Each row is a point. Any point is a mix of the corners, with weights that add up to 1. It lies inside the corners' shape when no weight is negative. Is each point inside? If not, which corners have a negative weight?

Corners:
(1): [-0.065, -0.024]
(2): [-0.043, -0.046]
(3): [0.044, 0.027]
Points:
[-0.079, -0.040] => outside (3)
[-0.016, -0.012] => inside
[-0.057, -0.022] => inside
[ 0.008, -0.011] => outside (1)

Corners:
(1): [-0.111, -0.009,  0.035,  0.046]
(2): [ 0.021, -0.011, -0.011,  0.011]
(3): [0.013, 0.054, 0.093, 0.031]
(4): [ 0.047, -0.009,  0.014, -0.044]
(5): [ 0.027, -0.020, -0.081, -0.113]
Points:
[0.045, 0.017, 0.040, 0.007] => outside (1, 5)
[-0.046, -0.022, -0.013, -0.005] => outside (3)
[ 0.018, -0.009, -0.005,  0.001] => inside
[ 0.000,  0.011,  0.032, -0.017] => outside (2)
[-0.040,  0.005,  0.044,  0.029] => outside (5)

Corners:
(1): [ 0.040, -0.041, -0.155, -0.075, -0.034,  0.054,  0.101, -0.035]
(2): [ 0.000,  0.002,  0.039,  0.044,  0.069, -0.046, -0.013,  0.050]
(3): [-0.009,  0.053,  0.042, -0.034,  0.007, -0.083,  0.015, -0.009]
(4): [ 0.031, -0.014,  0.010,  0.003, -0.063,  0.038, -0.022,  0.034]
(5): [ 0.028,  0.050, -0.073, -0.054, -0.069,  0.000, -0.059, -0.010]
(6): [-0.019,  0.036,  0.060, -0.028,  0.059,  0.016, -0.023, -0.001]
(7): [-0.018, -0.015,  0.015,  0.101, -0.011,  0.017, -0.054,  0.010]
(8): [ 0.121, -0.078,  0.028,  0.043, -0.129, -0.015,  0.007, -0.022]
(9): [-0.024, -0.079, -0.006,  0.008, -0.036, -0.038, -0.081, -0.049]
Points:
[ 0.010, -0.003, -0.019,  0.005, -0.017,  0.009, -0.010, -0.001] => inside
[ 0.016, -0.014,  0.027, -0.004, -0.026, -0.046, -0.035, -0.010] => outside (1, 7)
[ 0.009, -0.030, -0.026, -0.005,  0.020,  0.020,  0.018, -0.012] => outside (3, 4, 5)
[-0.008,  0.024, -0.028, -0.033, -0.008,  0.010, -0.009, -0.010] => outside (2, 8)
[ 0.014, -0.025, -0.002,  0.009, -0.009,  0.006,  0.003, -0.004] => outside (5)
[ 0.020, -0.019, -0.011,  0.011, -0.020,  0.004, -0.019, -0.011] => outside (3, 4)
[ 0.066, -0.038,  0.011,  0.017, -0.080,  0.001, -0.009, -0.002] => inside

Corners:
(1): [-0.006,  0.060,  0.010, -0.002,  0.066,  0.011, -0.041, -0.069, -0.032,
  0.004, -0.046,  0.027]
(2): [ 0.016,  0.055, -0.054,  0.032,  0.092, -0.003, -0.002, -0.066, -0.043,
  0.024, -0.004,  0.059]
(3): [ 0.039,  0.055,  0.045,  0.027, -0.098,  0.005,  0.115, -0.077,  0.031,
 -0.054,  0.041, -0.021]
(4): [ 0.077, -0.003, -0.010, -0.079,  0.049,  0.003,  0.012,  0.034, -0.029,
 -0.014,  0.035, -0.118]
(5): [ 0.021, -0.005,  0.090,  0.018, -0.031, -0.014,  0.029,  0.004,  0.054,
 -0.024,  0.055,  0.003]
(6): [ 0.042, -0.025,  0.079, -0.004, -0.062,  0.002,  0.044,  0.018,  0.012,
 -0.005, -0.007,  0.011]
(7): [ 0.063, -0.073,  0.032, -0.010, -0.114,  0.037,  0.031, -0.009,  0.038,
 -0.087,  0.052, -0.053]
(8): [-0.084,  0.072, -0.053,  0.048,  0.058,  0.008, -0.058,  0.005, -0.106,
  0.003,  0.008,  0.050]
(9): [ 0.027,  0.101, -0.021, -0.016,  0.072,  0.027, -0.036,  0.007, -0.004,
 -0.050, -0.058,  0.029]
(10): [ 0.023,  0.058, -0.037,  0.069,  0.051,  0.040, -0.052, -0.010, -0.044,
  0.008, -0.063,  0.017]
(11): [ 0.041,  0.011, -0.024, -0.094, -0.026,  0.004, -0.003,  0.057,  0.057,
  0.009,  0.029, -0.106]
(12): [ 0.032, -0.080,  0.004, -0.061, -0.001,  0.035,  0.061,  0.030,  0.041,
  0.022, -0.028, -0.070]
(13): [-0.047,  0.040, -0.012,  0.017,  0.070, -0.068, -0.023, -0.016, -0.050,
 -0.047, -0.037,  0.046]
Points:
[ 0.021,  0.023,  0.000, -0.023,  0.011, -0.003, -0.029,  0.047, -0.015,
 -0.044,  0.017, -0.034] => outside (1, 2, 3, 12)
[ 0.002,  0.041,  0.012,  0.014,  0.011, -0.012,  0.002, -0.023, -0.017,
 -0.031,  0.005,  0.010] => outside (12)
[ 0.019,  0.002,  0.015, -0.003, -0.009,  0.007,  0.015, -0.007, -0.003,
 -0.010,  0.002, -0.014] => outside (9)
[ 0.022,  0.028, -0.018,  0.008,  0.038,  0.004,  0.011, -0.032, -0.016,
  0.003, -0.001,  0.016] => inside
[ 0.018,  0.005,  0.014,  0.005, -0.013,  0.010,  0.010, -0.008,  0.006,
 -0.028, -0.003,  0.002] => outside (4)
[ 0.031,  0.012,  0.031, -0.009, -0.026,  0.011,  0.021, -0.012,  0.030,
 -0.024, -0.020, -0.015] => outside (2, 4, 8)
